Each row is a point. The last column is the point's height on a tilted bowl or saddle (a function of degree 2), plus a little noise. Count its main directions that bend up, bend down and stay straight.

Points:
[[-31  25 -11]
 [-21  -6 -35]
 [ 35   5 -24]
 [ 17  24 -37]
 [-32 -13 -36]
 [ 18  50  -9]
 [-19 -28 -15]
 [  0  22 -32]
 [ 54  12 -20]
 [ 16   6 -33]
 [ 47 -13  21]]
Directions: 1 up, 0 down, 1 straight

Points (10 x 3):
[[  3  -1   1]
 [-45 -23 -57]
 [-21  25 -16]
 [-28 -21 -27]
 [ 10  30  -4]
 [ 14 -56 -39]
 [-21 -15 -17]
 [  6 -34 -16]
 [-20 -14 -15]
 [-14  50 -24]]
Directions: 0 up, 2 down, 0 straight

Points (18 x 4):
[[ -4 -21  20  -4]
 [-16 -13   8   0]
 [-12  -6 -37  20]
 [  6  32   6  18]
 [ 24  25  12  10]
 [ -4 -52 -13 -38]
 [  0 -59  26 -42]
 [-30  22  -3  14]
 [ 14  18 -23  23]
 [ 15  28   1  17]
 [ 14 -53 -24 -41]
 [ -7 -28 -11  -9]
 [ -5  57 -29  33]
 [-45 -27  11 -24]
 [-34 -52 -28 -42]
 [ -1  -7  -9   8]
 [ 23 -50 -34 -37]
 [-13   8 -42  33]]
Directions: 1 up, 2 down, 0 straight

Points, 26 rows:
[[-12  22  -9 -20 -15]
 [ -1  50   2 -33 -30]
 [ 57 -15   5  -9   7]
 [-36 -32  -5   5 -27]
 [ 15  13 -14   3  -7]
 [ 35  10 -14  37 -19]
 [  8  12   3  -9 -12]
 [ 12 -11  20  43 -26]
 [ 42 -36 -17  -8  24]
 [ 36  17  -6  -4  -7]
 [  6  -7 -38  20 -10]
 [ -9  11 -30   3 -12]
 [ 36   3  19   5 -18]
 [  0  22  11 -12 -22]
 [ 24  -9  25 -40  -6]
 [ 12 -17 -23 -28  11]
 [ 50   5  24 -20 -18]
 [ 43   7  -6  28 -17]
 [ 21 -14 -19 -18  13]
 [-63  68 -19  35 -63]
 [ 21 -33 -17  76 -34]
 [ 22 -10   7   1  -2]
 [ 17  32  22  67 -73]
 [ 11 -27  14  33 -12]
 [  8  -3  18 -52 -11]
 [  6  22  -8  59 -45]]
Directions: 0 up, 2 down, 2 straight

Points (46 x 7):
[[ 25 -34  11 -20 -36 -23  31]
 [-44   5   4  -6  -2 -32  12]
 [-44  40 -18  26 -39  17  23]
 [-23  -2  17  45 -27  10  16]
 [  0 -21  12 -21   5  27  25]
 [-13 -42 -32 -42  28  26  58]
 [  2 -21   3  29  -4  32  20]
 [ -7  95 -39  -7  23  50  59]
 [-15 -10  20  -6  -7  13  14]
 [ 18  19  -8 -56  20  10  31]
 [ 28   0   6  32  19  25  16]
 [ 32 -19  18 -19 -12  14  23]
 [ 34 -22  -2 -34  -3 -21  30]
 [-39   8   7  18 -33 -23  12]
 [ -3 -32  28  -5  24 -41  21]
 [ -9   1  28  18 -18   2   9]
 [-14 -14   7   0  -1  33  21]
 [ 27  61 -69  25  -1   5  45]
 [-36  19   8  46 -17  20  21]
 [  3 -14  -5   9  10  19  13]
 [ 10 -12   4  -8  17   9  13]
 [ 23  36  12  13  21  15   9]
 [ -8  -4  23 -64  42 -16  40]
 [-15   6   0  -6  -6  -5   4]
 [ 16 -33 -18  63  26  10  34]
 [ -1  17  -6  12  43  -3   9]
 [ 15  12 -32 -11 -18 -11  13]
 [-17 -19 -37 -63  -9   2  49]
 [ 35  16  19  13  -6 -14   6]
 [ 11  26  37 -17 -46  37  29]
 [-54  26  52 -11  -1 -32  30]
 [-62  11  38 -13  26  36  48]
 [  3 -27   9  17   4  15  16]
 [-19  39 -11   2  -3  23  12]
 [-16 -10  27  -2 -28  13  17]
 [-30 -32 -59  -4  20 -24  40]
 [-11  28   5 -30 -31   3  14]
 [-24   8  22 -33  -4  -4  17]
 [ 18   9   7 -50  19  -6  25]
 [-28  50  -8  44  -2   5  17]
 [ -4  83  -1   2  41 -19  24]
 [ -9  23 -45  -7  30  10  24]
 [ -5 -13 -51  35   7 -39  25]
 [ 30  -9   9   4 -22  -2  10]
 [-45 -27 -28  10  23   5  30]
 [-15  -2   2  29 -40  -9   9]]
Directions: 6 up, 0 down, 0 straight

Points:
[[ 13  39  -3   7 -46  47  16 -22   3]
 [ -1 -13  48  17  50 -73   1 -24 -54]
 [ -6 -16 -16   8   2  -9  -3 -12  -2]
 [  6 -33 -22  26  18  36 -15 -27  17]
 [ 76   5  -1  14  28   4  33  18 -21]
 [-12 -72 -51   6   1 -32  18  35  29]
 [ -2  -2  -1  -6  32 -30 -30  25  -5]
 [ 80 -47 -14   1  -4  11   2  20 -23]
 [-28  -5  34   4 -36  -1  -7  27 -48]
 [-53  15 -26  15  15 -15  -1   4 -24]
 [ 42 -19  31 -39 -10  17   9  15 -13]
 [ 47  -7  24  35   7 -17  -6  13 -28]
 [-12  43  14  14  -9 -30  -9   8 -26]
 [  0  10  15  -3  20 -50  32 -24 -13]
 [ 30   6 -62  44 -29  18  -6  -1   3]
 [ -5 -38  -3 -17 -12  14  30  -2 -21]
 [ 48  25 -66 -15   7  38  18  19  18]
 [-17  -4 -17 -39  27  23 -42  -6  13]
 [ 36  18 -21  18   3  -2  33   1  -3]
 [-26 -12   7   9  21 -13  25 -17 -25]
 [ -4  16  -6  21  -5   4  67 -15 -28]
 [ -3   3  15  24  18  23   1  -7 -10]
 [-17  45  12  38  28 -20  61  -7 -39]
 [  7   7  13 -39 -31 -13 -20 -36 -18]
 [  4 -39  27  38  16 -50   0  -7 -34]
 [-39  -2 -21  27   5   1  13   1 -19]
 [ 90  18  37 -55  14 -21  23 -27 -35]
 [ 19  -7 -30 -10  13   9  20 -26  11]
 [ -9  -5  44 -39  19  16   8  -1 -21]
 [-43  40  -3 -14  -3  -9  11  23 -20]
 [ 10  32 -32   0  10   0   2 -10  10]
 [-24   0  30   2 -59 -20   8   6 -59]
 [-36 -17  27  -1   7  24  22  16 -46]
 [ 41 -59 -34 -20   6 -45  23 -17 -27]
 [ 48  14 -58  -1  19 -14  20  31   5]
 [-35  36 -23 -14  -8   2 -22 -58 -22]
 [-19 -36 -37  37   7   4 -22  19   4]
 [ -5  -7 -26  18   2  -6  38  12   0]
 [ 37  23 -39 -60 -10  11  -8 -11  23]
 [ -8  48  34  26   3  29   1 -20 -19]
 [ -4  52  -1 -39  13   8   6  12  11]
 [ 34 -42  22  -7 -62  -9 -14  32 -53]
 [ 29 -38 -43  -1   4   1 -14  14  16]
 [ -5  -4  16 -65  18  44  -3 -31  20]
 [-36  -4 -14  22 -35 -13  34  45 -25]
 [ -3  28  15  10 -21  -2 -40  -8 -19]
 [  3  -7   8 -27  24  10  32 -63 -16]
 [-10 -20 -54  16 -34 -25   4  53  23]
 [ 34 -59  -8  -1   9 -54 -27 -14 -40]
 [  9 -36  19 -18  -6  -9   2  -6 -25]
 [-22 -11  13  17 -27 -40 -15 -10 -36]
 [-24  26  33   1 -65  50 -42  -1 -27]
 [ 19  28 -31  11  -3  15  23 -42  13]
 [  9 -21  27 -25  -1   0  15   2 -19]
 [-24   8 -50 -38  15 -24  27 -25 -16]
 [ 24  24 -19  19 -16  45  24 -29  19]
 [ 18  16  29 -18   5 -44 -10  -2 -15]
 [-22  29 -26  -5 -11 -19  82 -43 -41]
 [  4  11 -44  -2  17  62 -40 -27  72]
 [-12   7 -19   4  -3  -4  -5   8   3]
 [-50  -6 -29  21  54 -22   4 -17 -36]
 [  7  11 -19  23  28 -17  33  -5   0]
 [  2  24 -22   3  -3 -19  -3  16   5]]
Directions: 1 up, 5 down, 2 straight
